Each row of a before or after table is a point. One or more steps were done to the points. Then noise was added and the rows were shuffled. The steps act on how far a point lies along the listed directions, d1 being the first. Write out the steps. A step turns or swaps two directions, mirrors them in a line or flattens them onto one, adds a multiple of one to another, or multiplies one. Angles are multiples of 10 degrees, from the lower direction toward the higher: turns from -170 to 170, lines from 10 to 170 but not 90. Use the fewest steps. Two steps may share a direction if one is a turn and the other turns, adds or multiplies; they go together, in the order done. Otherwise the lowest direction goes first.

Directions:
(1): [-0.31  0.42]
(2): [-0.42 -0.31]
Before, 13 rows:
[[ 0.01 -0.34]
 [ 0.03  0.13]
 [-0.19  0.00]
 [ 0.07 -0.04]
 [ 0.12  0.62]
 [-0.11 -0.20]
 [ 0.22  0.28]
 [ 0.45 -0.89]
 [ 0.05  0.72]
 [ 0.31 -0.68]
 [ 0.28 -0.37]
 [ 0.45 -0.03]
 [-0.59 -0.04]]
After, 13 rows:
[[ 0.69  0.73]
 [-0.76 -0.17]
 [ 0.06 -0.17]
 [ 0.05  0.12]
 [-0.17  0.02]
 [ 0.24 -0.57]
 [ 0.25  0.41]
 [ 0.29  0.20]
 [-0.62 -0.06]
 [ 0.53  0.59]
 [-0.41  0.07]
 [ 0.20 -0.07]
 [-0.11  0.47]]
Steps: turn d1 and d2 by 110 degrees

Directions:
(1): [ 0.14 -0.39 -0.21 -0.18 -0.38 -0.66]
(2): [ 0.25  0.57  0.41  0.28 -0.33 -0.29]
Before:
[[ 0.07 -0.24 -0.06 -0.07  0.11 -0.25]
 [ 0.22  0.48  0.31  0.24 -0.21 -0.18]
 [-0.07  0.20  0.07  0.09 -0.50 -0.59]
 [ 0.28  0.20 -0.02  0.23 -0.38 -0.49]
 [-0.06  0.09  0.09  0.04  0.24  0.71]
 [-0.11  0.62  0.22  0.25  0.57  1.02]
 [-0.16 -0.28 -0.38 -0.09 -0.14  0.03]
 [-0.33 -0.48 -0.39 -0.23  0.55  0.75]
 [ 0.15  0.47  0.11  0.10 -0.17 -0.42]
 [ 0.03  1.06  0.37  0.70  0.18  0.56]
 [-0.03 -0.55 -0.81 -0.25  0.01  0.16]
 [ 0.10  0.08  0.12  0.03 -0.02 -0.41]
 [-0.23 -0.61 -0.60 -0.33  0.15 -0.09]]
After:
[[ 0.01  0.16  0.15  0.15  0.27  0.13]
 [-0.19  0.14 -0.14  0.12  0.08  0.42]
 [ 0.29  0.12  0.07  0.09 -0.38 -0.52]
 [-0.07  0.22 -0.37  0.13  0.33  0.84]
 [ 0.02 -0.62 -0.36 -0.34 -0.05 -0.01]
 [-0.28  0.21 -0.09  0.10  0.55  0.67]
 [ 0.22  0.45  0.15  0.38 -0.28 -0.25]
 [-0.12  0.57  0.30  0.21 -0.31 -0.29]
 [-0.33 -0.63 -0.43 -0.26  0.48  0.67]
 [ 0.04  0.26  0.23  0.09  0.08 -0.22]
 [ 0.04 -0.94 -0.72 -0.44 -0.13 -0.44]
 [ 0.16  0.41  0.05  0.06 -0.20 -0.46]
 [ 0.14 -0.57 -0.60 -0.07 -0.60 -0.97]]
Steps: mirror d1 and d2 in the line at 70 degrees

Directions:
(1): [ 0.31 -0.30 -0.29 -0.64  0.16  0.10 -0.75 -0.48  0.11 -0.03  0.03]
(2): [ 0.52 -0.32  0.42  0.30  0.71  0.07  0.28 -0.26  0.20 -0.30 -0.30]
(3): [-0.06  0.76  0.13  0.45  0.26  0.03 -0.45 -0.29  0.47  0.23  0.28]
(4): [ 0.02  0.16 -0.09  0.03 -0.08  0.30  0.45 -0.86 -0.58  0.15  0.28]
Before, 10 rows:
[[-0.21  0.69  0.11  0.45  0.33 -0.19  0.20 -0.09  0.31  0.06  0.03]
 [-0.04 -0.01 -0.23 -0.20 -0.25  0.13 -0.02  0.08 -0.26  0.05  0.19]
 [-0.19  0.26  0.01  0.14  0.01 -0.21 -0.86  0.29  0.71  0.04  0.17]
 [-0.47  0.79  0.21  1.18 -0.23  0.01  0.78  0.44 -0.03  0.04 -0.01]
 [ 0.26  0.37  0.17  0.16  0.32 -0.12 -0.22 -0.36  0.02  0.03  0.01]
 [-0.30  0.45  0.24  0.27  0.21  0.01 -0.01 -0.04 -0.04  0.17  0.33]
 [ 0.04 -0.21  0.02  0.13  0.33  0.13 -0.45  0.25  0.37 -0.19 -0.12]
 [-0.35  0.82  0.29  0.79  0.06  0.01  0.11  0.05  0.30  0.39  0.00]
 [ 0.28  0.09  0.09  0.29  0.68  0.24 -0.31 -0.15  0.63 -0.03 -0.20]
 [-0.13 -0.89 -0.37 -0.41 -0.48 -0.01  0.81  0.58 -0.69 -0.39 -0.25]]
After:
[[-0.20  0.61  0.15  0.42  0.43 -0.19  0.25 -0.10  0.31  0.02 -0.03]
 [ 0.10 -0.40  0.08  0.05  0.37  0.01 -0.49  0.52  0.49 -0.27 -0.29]
 [-0.20  0.51  0.24  0.35  0.33  0.05  0.02 -0.16 -0.04  0.19  0.38]
 [-0.41 -0.60 -0.61 -0.44 -0.79  0.02  0.56  0.69 -0.69 -0.23 -0.05]
 [-0.04  0.05 -0.25 -0.09 -0.29  0.12 -0.01  0.00 -0.28  0.06  0.29]
 [-0.05  0.17  0.21  0.28  0.23 -0.30 -0.99  0.54  1.03 -0.09  0.03]
 [ 0.41 -0.19  0.11  0.24  0.79  0.22 -0.23 -0.01  0.65 -0.17 -0.34]
 [-0.38  0.81  0.35  0.86  0.17  0.01  0.15  0.02  0.32  0.38  0.04]
 [-0.55  1.04  0.06  1.15 -0.38  0.01  0.72  0.39 -0.03  0.14  0.11]
 [ 0.38  0.20  0.25  0.21  0.39 -0.13 -0.03 -0.39 -0.11  0.02 -0.10]]
Steps: add 0.3 times d1 to d2; turn d2 and d3 by -20 degrees; multiply d4 by 1.6
